Rows are points. To make a cloud, some directions were put in groups of two or more. Within a group, all points are equally far from the middle, so they leave a hole (a ring in 2 directions, a hollow ball in 3). The other directions are filled evenly. Then the cloud was stretched, turned, moved and blurred a little. Count the holes, and give their numbers of directions, smallest first.

Cloud (20 x 3):
[[ 54  -5  14]
 [ 37  -5  41]
 [ 34  18 -39]
 [ 49  24 -22]
 [ -4 -16  44]
 [ 13  35  49]
 [ 33  52  15]
 [  7 -31 -14]
 [ -1  40  46]
 [ 48  40   7]
 [-35  17  37]
 [ 40  30  36]
 [ 34   9  46]
 [ 44 -20  14]
 [ -6 -32  15]
 [ 35 -21  29]
 [ 27 -27 -16]
 [ 12  30 -44]
 [  9  60 -16]
 [ 16  55 -23]]
Holes: 1 (3)

Cloud:
[[  3 -42 -41]
 [ -7 -12  35]
 [ 27 -40  -3]
 [ 13  23  -8]
 [  7   7 -56]
 [ 37 -22 -14]
 [-26   1   1]
 [-22 -24   8]
 [-14  -5  23]
 [-39  12 -36]
 [  7 -32 -56]
 [  6   6 -60]
 [ 33  14  -6]
 [ -1  19 -43]
 [-32  -5  -5]
 [-17 -48 -45]
 [-34   6 -18]
 [-31  -9  -3]
 [ 11  19 -28]
 [ 41   8  -2]
 [-19 -46 -33]
 [ 26 -32 -23]]
Holes: 1 (2)

Cloud (30 x 4):
[[-22  -7 -45  27]
 [ 12 -19 -32  33]
 [ 38 -22 -25  -2]
 [-60   1  14 -26]
 [-40  17 -31  29]
 [ 11 -44 -21 -22]
 [-43  -8  -9  39]
 [-48  17  27 -27]
 [ 30 -21 -32  15]
 [-30  34  39   1]
 [-33   7 -44 -40]
 [-50  16 -10  29]
 [-41 -40  20  11]
 [ 10  45 -26 -15]
 [ 12 -17  53  15]
 [-42  29  33  -6]
 [ 19 -16  43 -26]
 [-23  21  39 -33]
 [ 46  -6 -16 -10]
 [ 14 -14  33  43]
 [-19 -52  15 -14]
 [-23  -9 -39  34]
 [ 20 -38 -30 -14]
 [-60 -25   6 -20]
 [-20 -30  17  41]
 [-15 -27 -53 -11]
 [-13  20  10 -54]
 [  2  17  15 -51]
 [ 41  -9 -22  15]
 [-25 -51   3 -21]]
Holes: 2 (2, 2)

Cloud, 49 rows:
[[  0  18   2  26  27 -36]
 [  1  33 -34 -35  22  15]
 [-39   0  -3  -7  45  -2]
 [-30  -3  31 -34 -36  -4]
 [  6 -41  -2  19  35  17]
 [  1 -56  43  -9  -6 -17]
 [ -7 -49 -32 -20  23 -25]
 [  1 -21  -5 -56 -31 -18]
 [ 40  32  -8   5 -36  25]
 [ -7 -37 -23  30  -7  44]
 [-17  13 -32   3 -14 -51]
 [ 24  44   5 -34  26 -10]
 [-11  -6 -35 -42 -36  16]
 [-30 -20 -25 -14  45  -3]
 [ 21  53   0 -22  12  16]
 [-15  -6 -48 -34 -23  30]
 [ 17 -27 -41 -20   2  45]
 [  2  40  -3 -24 -45   3]
 [ -1 -39  32 -42 -36  -4]
 [  6 -31 -12 -45 -43  11]
 [ 34  12 -36  20 -41  16]
 [ 35 -32  50 -17  25  13]
 [  0   2   1 -47   9  42]
 [ 48  35  34 -14  17 -17]
 [ 16  -2  33  38  16  34]
 [ 40 -12  20  -3 -32  47]
 [ 39  49   1  -9  12  14]
 [ 12 -23  18 -27 -18  53]
 [  5 -28 -37 -41  32 -16]
 [ 34 -14  55   6 -32 -24]
 [-31  19   2  27 -34 -23]
 [ -3 -28  11  42 -37  25]
 [-19 -60  15  -3 -11 -19]
 [ 52 -38  36 -30  -3 -17]
 [  4  34  37 -36  30 -10]
 [-43 -45  -3   1 -30  10]
 [ 22 -34  47   3 -47   4]
 [ 28  27 -17 -22  -4 -51]
 [  1  -5  12  40 -32 -31]
 [-36  -2  14 -12  43 -10]
 [  7 -46 -18   7  37   6]
 [-21  41  30 -14  -4  32]
 [-22  29  21 -28 -21  31]
 [  2  -6 -40 -41  26  25]
 [-37  -3  32 -26 -34  -4]
 [ 26  30 -39  26  10  18]
 [  2   2 -25  47 -38   8]
 [  5   8 -29  48 -26  21]
 [ -2  26  31  38 -25  28]]
Holes: 3 (2, 2, 2)

Cloud, 56 rows:
[[ 12  58 -16 -17   9 -12]
 [-16  -5  24  18 -36 -22]
 [-23  -2 -16   4  47 -28]
 [-50  10 -14   5 -39   2]
 [ 33  26 -31 -54 -16 -12]
 [ -1  34  25  16  -3  39]
 [ 24 -28   6  28  -8  22]
 [-11  21 -34   9 -12  22]
 [ 14 -57  22 -17   4  35]
 [-10  59 -22  17  16 -31]
 [ 21  23  33 -31 -13 -23]
 [-26  15  -3 -10   9 -40]
 [ 36 -45  -6 -33  -6 -13]
 [-10  17 -33 -40  -4  20]
 [-31   5 -16 -51 -14  -4]
 [ 22  26  11 -34  31  32]
 [-13  13   2   5  -8  -1]
 [ -7 -13 -12  40  38  32]
 [-22 -19  30  39 -14   5]
 [-11  -1   4 -38 -24  39]
 [-26  30  17 -45  15  -2]
 [ 26  28  28 -20  32  38]
 [-24 -26  -2  10  -1 -41]
 [ 24 -17 -40   7  -2   2]
 [  0 -28  -4  23 -18  43]
 [  7 -14  45 -14  35 -14]
 [  7  40 -20  -7  21  -1]
 [-19   9 -45   3  27  -2]
 [ -4 -33 -22  19  51  41]
 [-16 -12  31   6  -6 -35]
 [ 13  42   5  35 -17  -5]
 [-19  15 -31 -47  31  25]
 [ 39 -32  14  -2  12 -24]
 [ 18 -15  37  56  41  35]
 [-22 -52  -7  17 -18  27]
 [-16  50 -41 -29  21 -26]
 [-53 -16 -30  -2 -17  24]
 [-28 -41  20  42  -6  -5]
 [-11  13 -60  19  35 -13]
 [ 17  39  33   9  16   8]
 [ 11  39  18 -42  25 -15]
 [ 13 -10   9  52  -6   8]
 [ -5 -53 -15 -23  33  36]
 [-27  24   3 -39  10  31]
 [-20  23  -7  32 -42  26]
 [-11  19  -5 -16  15 -46]
 [-28 -38  10 -22  34  -8]
 [  1  15 -36  -8 -37  18]
 [  5   7 -17 -10 -19  27]
 [ 18  13  23  49 -20 -18]
 [-22  13   5 -42   5  13]
 [-19  23  29  -2 -35 -13]
 [ 32  -1 -23  39  45 -27]
 [-51 -48 -19 -24 -18  17]
 [ 13  30 -14 -39   9  33]
 [-51   7  23 -34 -31  16]]
Holes: 0
